Each point is reached from the start by the listed moves, each made once or not at all, plus a little noise. Is the number of moves made odd or even? Then give how often each move was made.

Moves:
(1): [ 7.3  5.8 -2.7]
(2): [-2.4  2.3 -7.6]
Start: [-2.4 -1.0  2.6]
Points:
[4.9 4.5 0.0] -> odd (1, 0)
[-2.5 -1.4  2.4] -> even (0, 0)
[-4.9  1.5 -4.3] -> odd (0, 1)

Moves:
(1): [ 0.6  1.8 -4.2  1.1 -5.0 -0.7  4.9 -3.6]
(2): [ 0.5  5.3 -5.9 -1.3  0.9 -4.3 -0.3  2.4]
(3): [-0.2  1.9  4.2  0.1  0.6  1.8  3.8 -1.9]
(4): [-2.2 -1.6 -2.8  5.1  5.1 -0.3 -0.4 -3.3]
(5): [ 1.0 -2.4  0.2 -6.0  2.5  0.1  4.1  0.6]
(6): [ 1.3  0.4 -0.9 -0.3  0.7  3.3 -0.9 -0.6]
Start: [-1.1 -5.7 -1.2  2.6  2.3  3.4 -0.5 -5.8]
Points:
[ 1.7 -0.9 -3.4 -4.8  7.3  4.3  6.0 -5.4] -> even (0, 1, 1, 0, 1, 1)
[ -0.7  -5.4  -4.9   2.7   6.1   7.7  11.4 -14.7] -> odd (1, 0, 1, 1, 1, 1)
[ 0.4  1.9 -4.1  1.3  4.5  4.3  1.6 -5.9] -> odd (0, 1, 1, 0, 0, 1)
[ 0.9  0.1 -8.5  1.1  4.1  2.3 -1.7 -4.2] -> even (0, 1, 0, 0, 0, 1)

Moves:
(1): [ 3.5 -2.8  4.3  3.1 -0.4 -0.8  0.6 -0.2  0.1 -2.1]
(2): [ 3.1  0.5 -0.6  4.0  2.8 -0.9 -3.8  0.8 -1.3  1.9]
(3): [-0.5  2.5  3.7 -4.9 -0.3 -0.8  4.0 -1.7 -0.2  4.7]
(4): [-1.9 -0.7  3.7  1.2  1.5  3.4  3.8  1.8 -2.3 -1.1]
(5): [ 0.6 -1.7 -2.3 -5.5  2.0  1.5  1.3  9.6  6.2  1.6]
(6): [ 0.9  0.2 -0.4  0.2  2.4  3.4 -3.2 -6.6  0.6 -1.7]
(7): [ 0.1  6.1 -2.8  0.1  1.6  1.3 -1.5  4.2  5.6 -2.1]
(8): [ 5.9 -0.2 -1.4  0.0 -2.1  0.9  1.7 -5.6 -6.1 -0.5]
(9): [ 0.1 -0.5 -0.5  0.1 -2.9  3.3 -3.2 -0.9 -0.6  2.2]
Start: [ 4.3  0.3 -0.5  0.8  1.5 -1.4  3.1 -1.6 -2.5  3.3]
Points:
[ 8.8  3.4  0.7  4.2  4.9  2.4 -1.2 -4.2  3.7 -2.7] -> odd (1, 0, 0, 0, 0, 1, 1, 0, 0)
[13.9 -2.6  3.3 -6.6 -2.2  2.4  7.7 -0.4 -3.3  9.1] -> odd (1, 0, 1, 0, 1, 0, 0, 1, 1)
[ 8.2  9.3 -1.2  0.1  5.1  4.9 -4.4 -5.9  1.7  8.2] -> odd (0, 1, 1, 0, 0, 1, 1, 0, 1)
[ 5.9 -1.3  0.3  0.4  8.0  2.6  4.1 10.3 -0.5  5.7] -> odd (0, 1, 0, 1, 1, 0, 0, 0, 0)
[ 7.7  6.0  4.4 -1.1 -0.6  1.5  2.5 -0.2  2.8  5.7] -> even (1, 0, 1, 0, 0, 0, 1, 0, 1)
[ 8.4  1.3 -0.6 -5.4  5.7  4.9 -1.8 -0.3  2.2 12.1] -> odd (0, 1, 1, 0, 1, 1, 0, 0, 1)

Moves:
(1): [ 0.6 -2.8 -4.7 -1.8 -2.1 -1.4 -2.0 -3.3  1.2  5.7  0.8  0.9 -1.7]
(2): [ 3.3 -0.2 -2.1 -2.3  2.6  1.7 -5.1 -0.3  1.9  0.6  2.1  2.1  1.9]
(3): [ -2.1  -1.0  -4.0  -0.6   3.8   2.7   0.0  -3.8 -10.8  -1.2  -1.2   0.6
   0.7]
(4): [ 2.0  0.4  1.5  1.8 -3.3  1.4 -1.2  4.2 -2.8  0.3  0.2 -2.4  1.2]
(5): [-0.9  5.1  0.0  3.5  1.4 -3.2  4.7 -1.4  6.2  4.0  0.4 -3.2  0.6]
(6): [ 2.0  3.7 -3.4  1.0  1.6 -1.8  2.1 -0.6 -4.2  2.2  0.9 -1.7 -5.1]
(7): [ 6.5  2.7 -0.3 -7.1 -1.3 -2.0  5.5  2.5 -0.3  1.3  3.8  1.6 -2.3]
(8): [-2.6  0.1 -0.1 -1.6 -1.1  0.8  1.4  2.6 -1.4  1.8 -0.8  1.4 -0.1]
(9): [ 4.1  1.8  2.7  1.3  1.4  0.4 -0.4 -2.7  1.1  2.4 -3.1  4.2 -0.4]
(10): [-0.4 -2.0 -1.3  4.8 -0.8 -5.6  3.6 -2.6 -2.9 -1.0 -0.7  2.4 -2.5]
(11): [-4.0  2.5 -6.8 -2.4  0.9  1.9 -0.2 -2.8  3.0 -1.3  0.1  2.0  0.9]
(12): [ 1.6 -1.1  2.8  5.0  0.0  0.7  0.4 -0.7  0.0 -1.8  3.8 -0.6  0.7]
Start: [-1.2  2.3 -0.9 -1.5  0.7  1.6 -3.3  0.2 -1.3 -1.0 -0.9  0.1 -1.8]
Points:
[ 3.5  3.3 -5.0  2.9  2.8 -0.4 -5.0 -5.5  8.0  7.4  6.2 -0.9 -0.5] -> even (1, 1, 0, 0, 1, 0, 0, 0, 0, 0, 0, 1)
[  7.2   3.4  -6.1   7.7   9.4  -0.4  -2.8 -10.6 -16.1  -0.1   1.0   7.2
  -7.1] -> even (0, 1, 1, 0, 0, 1, 0, 0, 1, 1, 0, 1)
[ 10.7   2.4  -6.4 -10.8  -3.2   1.4  -6.0   3.0  -1.5   6.7   6.0   2.3
  -2.8] -> even (1, 1, 0, 1, 0, 0, 1, 0, 0, 0, 0, 0)
[  5.2  13.6 -10.0  -8.8   5.1   5.3   1.5  -1.7  -4.4   6.8   0.5   6.5
   0.6] -> even (0, 1, 1, 1, 1, 0, 1, 1, 1, 0, 1, 0)
[  8.7   9.2  -4.4  -1.6   3.6  -2.0   5.0  -1.2 -10.4   7.3  -0.2   6.8
  -2.8] -> even (0, 1, 1, 1, 1, 0, 1, 1, 1, 1, 0, 0)
